Each row of a before or after table is a point. One or more steps were done to the points. Then noise was added and the rows were shuffled. The steps act on how far a point lies along the listed directions, d1 being the first. Write out the steps. A step turns or swaps two directions, mirrors them in a line or flattens them onto one, adds a multiple of one to another, or multiplies one. Angles are multiples of 10 degrees, from the lower direction toward the higher: turns from -170 to 170, lines from 10 to 170 but not 90. Use the fewest steps. Two steps may share a direction if one is a turn and the other turns, adds or multiplies; they go together, in the order done. Otherwise the lowest direction goes first.
In the rows, zero is written as 128.

Directions:
(1): [ 80 141]
(2): [115  80]
Before (8 x 2)
[[166  70]
 [ 91 186]
 [140 117]
 [115 167]
 [118 187]
 [143  90]
 [160 121]
 [138 170]]
After (8 x 2)
[[101 115]
 [174  86]
 [194 108]
 [149  90]
 [113 129]
 [ 61 147]
 [161 106]
 [ 95 148]]
Steps: turn d1 and d2 by -140 degrees

Directions:
(1): [143 111 184]
(2): [166  86 105]
(3): [173 169 128]
Before (12 x 3)
[[100 131 106]
 [146 141  92]
 [129 118 112]
 [119  82 164]
 [116  79 168]
 [157  94 124]
 [161 129 135]
 [ 93 123 142]
 [103 135 103]
 [125 113 116]
 [125 128 153]
 [126 112 153]]
After (12 x 3)
[[137 169 125]
 [146 121 149]
 [134 102  88]
 [116 175 162]
 [128 105  86]
 [143 165 128]
 [147  56 107]
 [107 184 115]
 [155 247 172]
 [181 148 167]
 [185 143 169]
 [131  90 141]]
Steps: multiply d2 by 3; turn d2 and d3 by 130 degrees

Directions:
(1): [139 150  86 179]
(2): [153 161 180 151]
(3): [189  95 121 124]
(4): [108  80 149 170]
Before (9 x 4)
[[ 88 179 188 164]
 [ 70 158 151 115]
 [167  72  96 150]
 [ 78 154 217 157]
 [101 171 209 125]
 [168 146  69 126]
 [117 138 154 120]
 [132  93 114 140]
 [165 138 109  92]]
After (9 x 4)
[[133  64 149 150]
 [107 172 103 145]
 [117 117 144 138]
 [ 91  87 162 151]
 [148 171  78 151]
 [138 134 132  98]
 [109  80 150 166]
 [152 168 109  65]
 [116  63 173 133]]
Steps: turn d1 and d4 by 60 degrees; turn d3 and d4 by -110 degrees; multiply d2 by 0

Directions:
(1): [188 162 135 135]
(2): [115 133 193 151]
(3): [138 118 154  64]
(4): [ 96 188 123 112]
Before (10 x 4)
[[111  91  73 133]
 [133 152 187 130]
 [144 122 122 158]
 [132 161  99 127]
 [131 159 147 153]
 [ 50  94 123 118]
 [127 147 104 145]
 [167 187 207 113]
 [149 183 195 147]
 [130 136 206  97]]
After (10 x 4)
[[170  94 110 215]
 [152 122 130 102]
 [162 122 145 111]
 [127 132 114 207]
 [146 129  97 182]
 [156 121  98 138]
 [178 104  83 189]
 [121 104 108 114]
 [100 207 127 117]
 [102 144 149  72]]
Steps: turn d1 and d4 by -90 degrees; turn d2 and d3 by -120 degrees
